Rows are points. The last column is the point's height on a tilted bowl or saddle (a function of degree 2), plus a little noise. Along how many of its main directions does it bend up, bend down or stay straight?
In the rows, zero is written as 128.

Points, 10 rows:
[[146 143 140]
 [185 152 124]
 [160  97 173]
 [126 127 145]
 [167 117 162]
 [170 199  48]
 [163 112 166]
 [ 99 145 106]
 [149  45 153]
 [133 150 130]]
Directions: 0 up, 2 down, 0 straight

Points:
[[ 53 159 124 137]
 [154 156 164 138]
 [116  58 133 193]
 [129  57 140 199]
 [ 82 183  84 139]
 [158 122 117 149]
 [121  98 136 151]
 [126 145 105 129]
 [ 88 169 119 124]
 [124 147 159 131]
 [109  63 140 187]
 [183 103 136 180]
 [143 161 127 127]
 [122 203 176 139]
 [110  92  73 172]]
Directions: 3 up, 0 down, 0 straight

Points:
[[144 109  81 126]
 [153 192 106 137]
 [150  83 191 101]
 [ 54 135 143 172]
 [113 128 132 106]
 [159 148 123 103]
 [197 152 151 111]
 [150 139 197  90]
 [119 109 160  95]
 [152 124  58 145]
 [ 49 137  74 229]
 [ 96 124 119 123]
 [ 72 144 144 151]
 [116  88 145 101]
 [119 150 135 108]]
Directions: 3 up, 0 down, 0 straight

Points (23 x 5):
[[125 153 134 121 121]
 [116 153 112 185 184]
 [140 148 123 153 141]
 [150 181  98 109 113]
 [ 87 188 159 157 210]
 [163 144 104 100 109]
 [146  79 167  60 199]
 [ 51 137 124 101 146]
 [159 101  68 140  99]
 [147 142  55  55 118]
 [105 161  96 184 178]
 [137 138 110 156 136]
 [145 101  78 134  84]
 [ 89  98 111 150 110]
 [ 97  99 140 113 140]
 [147 145 171  47 155]
 [100 202  99  97 140]
 [ 76 122 113  47 140]
 [164 128 114 138 128]
 [157 161 196 106 115]
 [115 162 109 146 128]
 [142 174 161 112 114]
 [ 74 117  86 101  53]]
Directions: 3 up, 1 down, 0 straight

Points:
[[138 147 117 144 106 180 178]
 [ 93 172 125 114  78 112 121]
 [121 122 107  85 142  92 121]
 [240 126  72  87 183 127 162]
 [152 148 108 203  61  47 146]
 [149 131 165 133 164  96 126]
 [117 101 122 157 159 163 134]
 [ 97 142 121 140  98 108 121]
 [126 110 120 119 105 127 123]
 [171 162  88  81  85 145 140]
 [139 127 165  85  92 121 132]
 [ 57 125 130  94 130 143 129]
 [145 190 127 162 118  90 169]
 [110 140 133  95 136 134 125]
 [119 113  60  94 104 101 122]
 [111 158 147  53 101  93 124]
 [221 122 174  88 100 138 168]
 [129 159 129 127  97 124 130]
 [131 127 160  88 159 132 123]
 [175  98 164 194 129  82 151]
 [107 149 116 122 115 142 133]
 [130  86 126 140 107 141 132]
 [137 154 190 121  56 173 169]
 [ 85  83 146 143 148  79 102]
 [169 129 132 128  94  87 118]
 [167 143 107 169 112 184 218]
 [121  61  54 183 151 156 128]
 [128 123 106 110 142  97 116]
 [133 148 145 104  71  47 124]
 [136 125 127 134 164 114 120]
 [167 214 147 126  15 145 142]
 [181 118 169 125  99 157 179]
 [195 144  81 107 129 122 143]
 [ 97  90 105 120  46  87  98]
 [135 163 126  92 105  87 119]
 [ 79 171 156 102 136  78 138]
 [143 131  65 143  87 119 128]
 [ 72  60  88 145 107 140 114]
 [169 100 103 130 140  68  96]
 [ 74 146 148  93 129 150 123]
 [155 101  87 176 141 138 142]
 [127 215 187 193  72 162 222]
 [161 142  56 121 128 204 249]
 [106 132  87 149 138 134 136]]
Directions: 3 up, 2 down, 1 straight

Points (41 x 7):
[[101 120 114 106 100 166  98]
 [166 102 100 117 129 160 101]
 [164  84 154 194 128 115 107]
 [179 161 164 148 131 175 173]
 [166 172 133 108  86 150 181]
 [138 170 169 147 144 200 196]
 [125 112 161 142  89 185 142]
 [121 163  65 181 114  87  81]
 [120  85  85 114 165 128  67]
 [218  72 158 110 112 159 150]
 [ 89  92 151 148 118 118 110]
 [129 142 141  87 161 174 124]
 [101 119 113 122 168  76 117]
 [130 164 154 124 154 121 124]
 [129 162 126 215 127 136  71]
 [ 76 142  87  57  84  62 131]
 [124 155 146  90  92 116 134]
 [170 109 147  59  87 183 169]
 [149 188 113  80 119 149 159]
 [249 105  92  65 149 111  58]
 [163 164 102 153 178 137  81]
 [117 125 131 153 159 100 113]
 [ 71  82 130 127 130 138  85]
 [117 111 118 122 148 104 110]
 [154  90 113 110  91 162 122]
 [119 154  81 119 182  72  92]
 [ 74 191 111 151  98 194 102]
 [109 143 189  98 177  75 100]
 [ 93 130 122  96 151 117  97]
 [109 139 132 127 118 137 117]
 [ 86  88 140 156 196 138 135]
 [123 111 137 167 185 190 128]
 [ 84 138 127  76 120 144  92]
 [126 197 119 229 109 134  51]
 [132 130  60 174 148  98  61]
 [132 135 121 131 146 122 113]
 [142 167 179 169 112 119 117]
 [186  90 125 135 142  48 118]
 [139 105 161 163 124 169 142]
 [103 106 118 115 145 148  95]
 [109 170 170  79 123 110 112]]
Directions: 2 up, 3 down, 1 straight
